Each row of a before or after table is a point. The points were changed in one or more steps. Then noise was added and the rows were shuffled. The steps act on how far a point lies along the listed directions, d1 being the first. Write out the steps. A step turns or swaps two directions, mirrors them in a line or flattens them onto one, adds a multiple of one to another, or multiplies one. Angles are multiples of 10 degrees, from the lower direction toward the higher: turns from -170 to 170, lines from 10 to 170 but not 90. Use the fewest steps. Two steps may share a direction if one is a turn and the other turns, adds or multiplies; they go together, in the order done. Otherwise the lowest direction goes first.
In the rows, zero is written as 128.

Directions:
(1): [150 181 148]
(2): [171  98 159]
(3): [165 131  80]
Before (14 x 3):
[[208 105 135]
 [115 102  94]
 [148  73 144]
 [ 80 115 124]
 [155 156 139]
 [ 75 114 115]
 [ 79 108 166]
 [ 89 122 105]
 [125 119  68]
 [ 76  98 173]
 [110 135 209]
 [ 92 134 195]
 [129 170  83]
 [ 73 107 147]]
After, 14 rows:
[[ 86  70 125]
 [ 76  91 134]
 [ 80 122 134]
 [110  60  87]
 [134  56  90]
 [ 82 121 134]
 [100 152 158]
 [185 136 155]
 [ 94 137 130]
 [ 83  68 132]
 [125  99 168]
 [109 180 162]
 [156 140 104]
 [133 174 107]]
Steps: swap d1 and d3; multiply d2 by 0.7

Directions:
(1): [137 136 125 134 111 148 181 207]
(2): [190 134 145 104 197 119 147 127]
(3): [125  55 113 100 132  86 107 163]
(4): [131 163 109 184 154  92  83 164]
Before, 12 rows:
[[132 121 135 126 145 120 107  91]
 [130 131 116 124 135 126 104 100]
 [142 101 129 123 133 110 110 119]
 [124  84 123  99 123 101 105 111]
 [113  86 138 109 103 113 124 131]
 [121 104 104 148 150  98  78 152]
 [100 115 129 118 102 121 106 103]
 [108 114 124 120 108 133 149 118]
 [128 149 109 156 141  96  90 179]
 [112 125 127 119 108 141 138 126]
 [114  47 103  92  96  83 110 147]
 [131  94 129  99 132 105 120 115]]
After:
[[124  74 136 107 129  89 101 128]
 [131   9  98  75 126  47  89 163]
 [125  75 125  92 124  96 116 128]
 [137  80 129 110 119 116 125 133]
 [119 124 122 131 138 113 120 105]
 [124 137 127 129 134 124 112 111]
 [134 123 118 122 117 125 148 210]
 [132 120 122 106 115 150 144 118]
 [123 107 138  97 120 125 129 113]
 [127  55 122  80 119  97 116 130]
 [127 111 139 109 116 148 147 108]
 [130  62 113 103 126 126 145 194]]
Steps: swap d1 and d4; multiply d2 by 0; multiply d3 by 1.6

Directions:
(1): [123 125  94  73  93  95 112 188 150  77 137]
(2): [116 205  92 138  96 101 110  97 136 158 174]
(3): [ 93 181 195 119 107 134 119 132 163 118  73]
(4): [103 146 103 115 193  68 114 112  91 116  82]
Before:
[[107 109 153 110 118 127 122 127 129 117 116]
 [110 102 172 149 101 155 140 143 147  98 119]
 [176  93 104 194 186 161 141  34  67 207 178]
 [166  44  81 137 177 120 155 131  97 152 161]
 [107 132 146 121 123 144 137 140 156 122 101]
 [152  75  51 149 173 122 142 144  70 146 191]
 [ 91 218 134 181 105 127 112  56 143 170 159]
 [116 140 144 125 120 150 134 134 139 100 126]
 [109 165 157 128 132 117 113 104 142 150 110]
 [132 147 110 137 118  98 108 124 123 131 128]
 [139 127 117 127 105 131 123 119 132 136 159]
 [113 124 150 125 116 129 123 121 134 135 115]
 [125 138 125 116 134 103 126 130 118 120 119]
 [128 124 146 155 149 143 163 113 120 113 119]]
After, 14 rows:
[[114 207 130  60   7 112  86 176 207  92 160]
 [145 108 135 132 126 138 140 130 119 134 139]
 [120 178  99 136 109 105 143 119 134 110 160]
 [116 134  92 136 154 115 134 110 119 143 130]
 [140  89  97 101 146 106 118 143 119 122 144]
 [ 88 166 106 161 141  86 119  90 106 127 134]
 [149  80 142 136 123 139 127 151 126 114 111]
 [113 126 122 129 131 116 121  96 108 145 145]
 [107 170 200 142  60 188 134 169 180 137 134]
 [113 198 173 137  55 146 129 123 196 168 150]
 [118 123 111 124 129 109 120 118 116 138 131]
 [118  40 104  72 147 102 120 206 131  31 101]
 [122 114 158 111 132 129 124 134 132 111  96]
 [117 140 115 135 157 128 132 113 109 112 129]]
Steps: turn d1 and d2 by -150 degrees; multiply d2 by 1.6; turn d3 and d4 by 140 degrees

Directions:
(1): [128 158 167  61 151  92 110 108  62 151 150 174 139 143]
(2): [ 96 126 173 153 169 110 174 154  97  42 144 112 128 130]
Before, 14 rows:
[[106 123 153 121 162 109 142 157  96  90 116 135 140 136]
 [105  97 153 204 154 135 205 184 144   8 124  94 126 116]
 [114 148 171 120 169  90 149 114  71  96 132 147 131 151]
 [134 147 140  86 114 127 100 116 111 199 131 160 139 148]
 [122 150 141 100 135 116 112 118  99 120 134 151 129 141]
 [112 149 152 104 140 126 127 141 101 116 133 155 118 132]
 [101 119 183 174 189 139 187 162  99  22 130  78 131 145]
 [141 149 135  74 108 112  90  94 104 194 144 156 145 143]
 [ 79 167 212  75 211  88 157 132  18  72 170 154 141 143]
 [102 141 141 133 153 129 136 125 109 101 127 130 148 124]
 [132 130 121 136  97 124 125 126 151 134 119 117 142 127]
 [118 115  88 204 128 154 135 162 189  97 128  85 121 141]
 [145 127 136  94 126 111 112 132  92 149 144 155 108 130]
 [133 134 142 167 147 138 156 169 112  86 133 122 145 138]]
After:
[[107 129 116 156 137 147 137 129 141 105 115 113 144 117]
 [110 138 143 134 143 124 136 136 114  79 131 127 125 135]
 [113 103 117 160 138 138 144 164 146  95  98 107 132 126]
 [105 148 185 104 154 106 142 139  77 120 148 150 140 151]
 [107 136 142 140 137 139 144 155 127  89 125 130 112 125]
 [106 149 186 100 154  91 140 122  69  99 162 139 145 145]
 [141  92  88 209 114 198 146 148 204 108  88  51 119 127]
 [150 134  67 140 100 150  77 125 181 197 124 128 127 148]
 [159  85  58 198  72 185 137 150 230 142  87  96 119 105]
 [111 118 137 188 150 125 172 136 134  67 112  99 121 137]
 [ 73 109 147 211 177 156 203 176 140   8 131  60 120 114]
 [133 139 130 114 102 113 117 119 131 146 125 132 144 132]
 [151 123 103 177 115 162 136 162 153 128 116 113 141 131]
 [129 119 151 122 144 110 141 150  91  97 147 135 106 127]]
Steps: turn d1 and d2 by 80 degrees

Directions:
(1): [124 105 135  82  67 129 158 109 188 137 123 138 107  56 176 103 120  62
 143 163 189 129 133 127]
(2): [104 132 181 148 119 199 148  87 118 170  33 135 108 135 150 122 158 166
 125  95 143 113 165 168]
Before, 14 rows:
[[149 160  69 161 208  56  77 209  68  98 218 117 166 211  49 164 113 157
  126  96  57 127  89  98]
 [105 162 179 161 129 173 139 108  91 148  65 133 119 158 156 130 147 163
  147  89 112 100 138 154]
 [139 143  99 157 160  79  86 170  89  97 184 128 172 207  80 147 121 164
  119 123  70 140 104  90]
 [105 124 138 140 131 155 135 101 126 158 115 134 137 119 134 124 121 135
  116  98 104 133 127 157]
 [128 162 117 164 199 140 110 130  95 120 115 116 130 176 106 144 138 191
  123 105 102 131 136 121]
 [161 115  83  95 120  32 123 183 159  66 225 124 141  98 123 119  87  42
  127 166 144 146  77  78]
 [139 105 120  73  92  78 142 138 180 102 185 104 124  79 154 113 114  52
  146 167 173 138 126 122]
 [155 118  98  96  94  78 116 144 174  88 187 104 138 112 139 122  93  54
  135 184 145 133 107  71]
 [104 120 142  87  95 161 161 112 161 141 100 126  99  80 168  85 134  80
  123 120 174 126 144 136]
 [142 115 122 135 128 122 125 141 128 132 126 120 138 155 134 157 104 138
  117 127  99 116 116 124]
 [123 111 155 103  79 120 163  97 184 150 128 125  91  75 188 101 121  59
  153 138 177 131 145 136]
 [136 102 112  38  44  87 155 129 227 121 170 144 107  40 171 119 105  36
  145 193 179 123 105  97]
 [121 141 135 128 104 146 130 142 119 107 147 134 101 122 113 117 121  84
  120 144 147 108 112 135]
 [142 123 117 110 134 112 121 156 138 126 161 123 141 130 143 129 107 126
  133 124 102 113  99 105]]
After (14 x 24):
[[107 133 191 155 119 174 156  79 131 174  58 121  95 136 168 116 150 140
  138  83 143 120 171 168]
 [ 99 152 194 159 138 214 136  88  99 181   6 138 107 182 124 154 175 223
  111  72  97  95 165 172]
 [135 132 132 129 151 133 118 152 117 135 134 121 140 153 135 133 118 157
  127 106  88 108 109 118]
 [144 111 118 128 123 114 126 143 136 127 135 120 139 147 137 153 100 127
  121 136 103 117 114 120]
 [130 151 156 180 161 167 102 116  85 134  70 101 140 215 107 147 143 186
  111  99  87 112 147 123]
 [116 150 148 148 118 166 128 136 101 117 121 131 103 143 106 120 131 113
  113 126 134 103 119 145]
 [ 96 131 159 112 116 188 158 105 135 155  66 126  98 112 161  91 147 120
  115  93 158 122 157 152]
 [128 158 154 198 201 142 107 149  48 120  85 120 143 220  82 150 146 204
   99  61  72 121 131 142]
 [112 115 122 118 112 131 139 108 149 146 147 135 137  91 143 119 108  98
  122 122 119 139 116 142]
 [110 141 180 160 159 170 129 110  90 147  67 100 127 182 121 137 164 187
  120  81 113 119 169 176]
 [146 137  88 142 149  61  88 175 105  90 205 129 171 188  87 142 111 138
  124 138  81 144  96  81]
 [126 135 135  95  77 103 150 131 161 114 154 136 117  79 181 110 109  59
  165 153 157 115 105 113]
 [156 153  57 144 193  37  79 216  86  89 240 116 165 190  54 157 102 131
  133 114  69 131  79  88]
 [146 139  77 108 156  80 118 150 152  92 192 119 128 111 126 126 106 105
  140 163 141 145 108  89]]
Steps: swap d1 and d2
